Every row gives one point. To make a cloud, some directions were put in groups of two or more. Within a group, all points are equally far from the middle, so they leave a hole (a ring in 2 directions, a hollow ball in 3). The other directions are filled evenly. Then the cloud was stretched, turned, moved and blurred a little. How many holes are there, and how many directions does each take, smallest first?

Cloud:
[-1.37 -3.58]
[-2.91 0.32]
[-2.01 -0.61]
[1.83 0.12]
[2.53 -0.15]
[1.44 2.66]
[3.51 -1.81]
[1.02 1.35]
[-2.35 -1.36]
[1.18 0.09]
[1.54 1.90]
[1.84 -2.77]
[-1.69 1.28]
[-2.10 -0.74]
Holes: 0

Cloud:
[0.87 0.77]
[1.41 -3.85]
[0.09 -3.07]
[0.02 2.32]
[0.29 1.74]
[-0.42 2.39]
[-1.13 -1.86]
[1.07 1.00]
[-1.74 -0.25]
[2.57 1.04]
[2.84 -2.51]
[3.96 1.72]
[2.66 1.16]
[0.36 1.88]
[-1.65 -0.29]
Holes: 0

Cloud:
[0.77 -1.86]
[2.76 -0.86]
[-0.41 0.36]
[-3.68 1.86]
[3.20 -0.78]
[-1.77 1.43]
[1.23 -1.76]
[-2.79 -0.37]
[-4.57 0.18]
[2.42 0.03]
[0.60 -0.76]
[-0.13 1.32]
[-0.56 -1.18]
[-1.29 3.05]
Holes: 0

Cloud (21 x 3):
[-1.24 1.98 -1.17]
[-2.21 -2.07 2.80]
[0.90 -0.77 -0.06]
[-3.39 1.65 0.19]
[-3.11 1.18 -0.02]
[3.65 1.20 0.45]
[-1.11 -2.15 -1.00]
[1.55 -0.29 0.45]
[1.74 2.57 2.17]
[1.10 2.36 0.73]
[1.17 1.67 0.25]
[-1.99 0.16 1.35]
[-1.85 -1.48 -0.25]
[2.56 1.51 -4.42]
[1.81 1.11 -0.88]
[0.28 -0.49 1.12]
[2.61 1.51 -1.80]
[2.93 2.60 -4.88]
[2.27 2.92 1.50]
[-2.29 -0.14 1.19]
[0.06 1.07 -1.66]
Holes: 0

Cloud (19 x 3):
[2.16 -0.41 0.45]
[-0.83 2.64 -2.92]
[-2.26 3.46 -0.15]
[1.57 3.02 -1.04]
[1.35 -0.86 1.60]
[1.75 1.41 -2.55]
[-3.01 2.61 0.02]
[2.00 0.19 -2.05]
[0.36 -1.42 2.17]
[-0.87 -2.31 1.37]
[-2.00 -1.77 -0.11]
[0.54 2.46 1.55]
[-1.57 3.54 -1.92]
[1.64 -0.33 -2.15]
[-1.28 4.08 -0.56]
[-0.51 -0.20 -2.69]
[1.04 -2.08 0.69]
[-2.67 3.04 -0.78]
[1.90 -0.67 -1.60]
Holes: 1 (3)

Cloud (22 x 3):
[2.81 -1.48 -1.06]
[-1.20 -1.74 -2.10]
[-3.10 1.37 -0.17]
[-1.44 -1.05 -2.47]
[-1.97 -0.57 -1.53]
[1.92 -0.46 0.08]
[-0.64 -2.22 -1.69]
[-0.83 4.22 0.19]
[2.65 1.64 -0.85]
[0.20 3.43 -0.58]
[1.62 2.58 1.22]
[-0.27 4.20 0.29]
[-0.35 -1.56 -0.38]
[-2.87 2.24 -0.39]
[2.76 0.67 -0.34]
[0.98 3.82 1.00]
[0.63 4.24 1.30]
[-3.27 1.95 -0.02]
[0.68 1.04 -3.15]
[1.78 2.50 0.89]
[2.06 1.83 0.61]
[0.07 0.27 1.47]
Holes: 1 (2)

Cloud, 30 rows:
[-3.17 -0.29 -0.41 2.42]
[-1.18 2.56 -3.50 -1.51]
[-1.24 2.60 0.03 -1.02]
[-0.14 0.06 0.13 3.26]
[-1.79 -0.38 -0.63 3.45]
[-1.97 1.50 -3.40 -1.27]
[1.56 1.79 0.50 -3.16]
[2.37 1.54 0.51 -3.20]
[2.54 -0.48 1.96 1.16]
[-1.16 2.67 -2.19 -2.77]
[3.54 1.16 0.73 -1.74]
[1.61 1.41 -0.07 1.43]
[1.90 2.24 -2.27 -0.77]
[-0.93 1.86 1.00 -0.87]
[-0.60 -0.07 -0.05 3.40]
[-0.12 2.50 -0.41 -2.92]
[0.80 1.65 -3.48 -0.82]
[-0.46 2.95 -3.19 -1.06]
[2.43 1.20 -2.63 -1.40]
[3.07 -0.16 -1.61 -2.18]
[-0.43 2.19 -1.57 -3.44]
[-0.67 2.54 0.11 -1.83]
[-3.32 -0.59 -0.63 1.61]
[0.54 1.11 -1.19 -3.75]
[0.63 -1.65 0.02 2.94]
[-2.87 -0.47 -1.80 2.12]
[-0.47 2.59 -1.19 -3.14]
[-0.78 2.38 -0.83 1.37]
[-1.15 1.80 1.01 -0.54]
[-1.72 0.12 1.67 0.73]
Holes: 2 (2, 2)

Cloud:
[0.15 1.60 -0.25 -2.59]
[-1.56 1.10 -0.11 0.50]
[-1.89 0.54 -0.46 2.20]
[-0.09 -0.18 -0.28 2.13]
[-1.25 -0.31 1.99 1.14]
[-0.40 1.56 -1.14 -0.55]
[-0.14 3.10 -1.10 0.21]
[-0.05 2.19 -1.10 1.77]
[1.70 -1.94 0.77 -3.73]
[2.35 -0.64 -0.67 -3.56]
[0.02 -0.22 -2.71 0.27]
[-2.38 1.80 1.35 -4.94]
[-0.43 1.28 2.48 -2.60]
[1.37 2.03 2.11 -2.16]
[3.41 -1.94 -0.69 0.11]
[0.92 0.54 2.77 -4.60]
[-3.08 1.00 1.72 -2.59]
[1.63 -2.96 -1.52 -0.89]
[0.61 0.37 -0.22 -3.35]
[0.95 1.88 -0.87 -0.12]
[1.74 1.24 2.81 -3.76]
[1.34 -1.66 0.82 -2.84]
[-1.32 3.43 1.61 -2.78]
[-2.83 1.37 0.83 -0.37]
[-0.39 1.65 -0.28 -4.20]
[0.32 -2.86 -1.10 0.08]
Holes: 0
